Each row is a point. The last column is the point's height on a tilted bowl or saddle (a function of degree 2), plus a little noise. Along how many of its main directions does it bend up, bend down or stay straight?

Points (10 x 3):
[[-0.6  0.6  2.4]
 [-0.3  3.7  3.3]
 [-5.7 -2.3  2.4]
 [ 2.9 -4.7  0.7]
 [-0.4  3.7  3.1]
 [ 3.6  3.0  4.6]
 [-0.5  0.8  2.4]
 [-0.9 -2.4  3.4]
 [-3.9  0.2  0.5]
 [-2.7  0.2  1.6]]
Directions: 1 up, 1 down, 0 straight

Points (15 x 4):
[[ 0.8  2.9  3.1 -4.1]
 [ 0.8 -2.5 -2.3 -1.5]
 [ 3.0  0.2  5.5 -5.3]
 [ 1.6 -6.7  0.8 -3.9]
 [ 3.5 -1.2 -1.9 -0.8]
 [-0.9  1.8  2.9 -2.8]
 [-1.6 -0.8 -1.7 -1.5]
 [ 2.8  1.6  4.4 -4.7]
 [-0.8 -0.3  0.7 -0.3]
 [ 3.9  0.0 -1.2 -0.6]
 [-3.7 -2.6  2.5  0.5]
 [-0.1 -1.5  1.3  0.1]
 [ 5.0 -3.5  2.7 -3.9]
 [-1.0 -0.5 -1.3 -1.1]
 [-6.3 -3.6  1.4 -0.2]]
Directions: 0 up, 2 down, 1 straight

Points (16 x 4):
[[-3.1 -0.3 -0.7  2.2]
 [ 3.1  4.9 -0.6  5.5]
 [ 1.5 -4.0 -4.1  1.0]
 [ 0.7  0.6 -2.3  2.2]
 [-1.8 -2.4  1.7  4.2]
 [-4.9 -1.7 -0.5  3.8]
 [ 0.2 -5.3 -2.1  1.5]
 [ 5.1 -1.7  3.8 -3.9]
 [-0.7  1.5 -4.4  1.4]
 [ 1.8  1.2 -1.9  2.7]
 [ 3.5  0.1 -2.3  2.6]
 [ 4.5  0.0  1.4  0.0]
 [-4.1 -3.4 -3.6  2.3]
 [-1.6  1.8 -0.6  1.6]
 [-0.4  2.5  1.0  2.3]
 [ 1.7 -5.3  0.6 -0.2]]
Directions: 1 up, 1 down, 1 straight

Points (24 x 5):
[[ 0.0 -1.5  0.3 -1.2 -0.3]
 [ 2.7 -0.2 -0.7 -1.3 -0.6]
 [ 2.2  1.1  1.7  2.3  2.6]
 [-0.5  3.1 -1.7  0.9  0.4]
 [-2.0 -1.2  1.0 -3.2 -0.3]
 [-0.1 -4.9  1.7  1.0  2.2]
 [ 0.2 -1.4  2.5  3.0  1.4]
 [-0.9  4.6  1.3  4.0  3.9]
 [-1.7 -3.6  2.9 -0.3 -1.0]
 [-0.9 -2.2  3.6 -5.0  2.7]
 [ 5.9 -2.5  1.4  3.6  9.6]
 [-2.6 -0.1  2.5  3.4 -2.1]
 [-4.6 -0.4  0.4 -0.6 -2.8]
 [ 1.8 -3.5 -1.7  0.7  2.2]
 [ 2.6 -1.1 -1.6  0.0  0.0]
 [-1.2  1.8  4.9 -3.8  1.6]
 [-3.1 -7.3 -0.1  1.3  1.7]
 [ 5.0 -0.5 -1.8  1.2  0.9]
 [ 0.8  3.1 -4.1 -2.1 -0.9]
 [-5.6 -6.6 -0.7  3.5 -2.0]
 [-1.0  0.8 -0.6 -2.1 -0.6]
 [-3.1  0.8 -4.2  2.5  1.8]
 [ 3.3  3.2  0.2  0.0  0.4]
 [-1.9  1.1  1.6 -6.7  4.0]]
Directions: 3 up, 1 down, 0 straight

Points (47 x 7):
[[-6.4  0.5  1.7 -4.5 -0.1 -0.7  0.8]
 [ 0.5  5.0 -1.6  4.3 -3.7 -1.2  2.7]
 [ 1.9  4.6 -3.3  3.0 -4.7  0.4  4.0]
 [-5.7 -1.7 -4.5 -2.3 -0.6 -1.8 -5.6]
 [ 2.3  0.5  0.0  2.2 -0.2 -3.1  0.1]
 [ 1.6  5.0  0.2 -0.7 -1.0 -5.3 -2.0]
 [-1.0  0.1  0.0  1.5  4.5  1.9 -0.1]
 [ 4.1 -2.2  0.7 -2.8 -3.4  0.7  0.9]
 [-0.7 -5.9  1.4  1.4 -1.5  1.4 -2.2]
 [ 1.1  0.0  1.0  0.3 -1.7  2.5  0.8]
 [ 2.4  3.8 -5.8  4.7 -3.0 -1.7  3.7]
 [ 0.1  6.9 -0.5  2.3 -1.7 -0.5  3.5]
 [ 4.1 -0.9  4.3 -0.2 -1.9 -3.7 -1.3]
 [ 0.6 -3.1 -0.7 -1.0 -1.1 -1.6 -1.0]
 [-0.9  4.2  1.4 -1.1  1.9 -0.1  2.8]
 [-2.2  0.9 -2.5 -4.8  3.3  0.8 -3.3]
 [ 0.7 -4.2  2.7  2.9  0.3  1.9 -1.9]
 [ 4.1 -1.6 -0.6  0.2 -1.2  2.3  2.1]
 [-2.1 -0.2  0.0 -1.1  1.5 -6.7 -2.6]
 [-0.4 -3.9 -3.3 -1.6  0.9 -2.7 -2.9]
 [ 6.1  1.4  3.4 -0.6  0.7 -0.7 -1.6]
 [-3.1  0.3 -2.0  2.4 -0.9 -1.2  0.6]
 [ 1.8  4.2  0.6  0.1  0.5  1.1  1.3]
 [-1.4  1.8 -0.9 -2.6 -1.7  2.0 -0.5]
 [-1.6 -3.7  0.1 -5.2  3.0 -3.8 -5.1]
 [ 5.5  2.1  2.6 -1.4 -2.3  1.6  0.9]
 [-0.8 -0.4 -2.5 -0.2 -2.0  3.1 -0.1]
 [ 0.0 -1.0 -2.8 -2.7  1.1 -1.1 -2.5]
 [ 4.6 -0.6 -3.1  0.1 -2.9  2.5  4.4]
 [ 3.2  0.2  1.4  3.5 -0.1  1.2  0.7]
 [-4.1 -2.2  4.4  3.0 -3.2  2.3 -3.0]
 [ 3.8 -3.2 -2.3 -0.6 -4.5  2.7  4.2]
 [ 0.5 -0.6 -1.7 -0.6  2.6 -6.2 -3.2]
 [-0.1  1.5 -1.8  1.7  1.2  1.5  1.4]
 [-2.4 -4.8  3.3  1.3  5.4  0.9 -3.0]
 [-3.6 -6.0  0.3 -2.7  0.3 -2.8 -5.2]
 [-0.8 -1.8 -4.0  2.9 -3.7 -2.8 -0.5]
 [-3.8  0.1  1.1 -4.6  0.4  0.7 -1.1]
 [ 1.3  0.6 -1.9 -1.7  5.2  1.5 -2.4]
 [ 1.9  0.8  3.4  3.2 -4.6 -0.7  1.1]
 [ 1.2  0.4  3.3  3.9 -1.4 -0.8  0.0]
 [ 3.3  5.9 -0.4  1.7  0.1 -1.0  0.9]
 [ 2.7  1.9  1.3  1.5  2.0  1.3 -0.2]
 [ 3.8  3.8 -1.0 -2.1  0.3  1.7 -0.8]
 [-0.1 -0.5 -3.4  1.9  8.0  2.1 -2.2]
 [ 1.1 -1.6 -2.3  3.6  3.0 -3.3 -0.2]
 [ 3.7  2.9 -6.0 -5.4  3.1 -0.8 -8.2]]
Directions: 1 up, 3 down, 2 straight
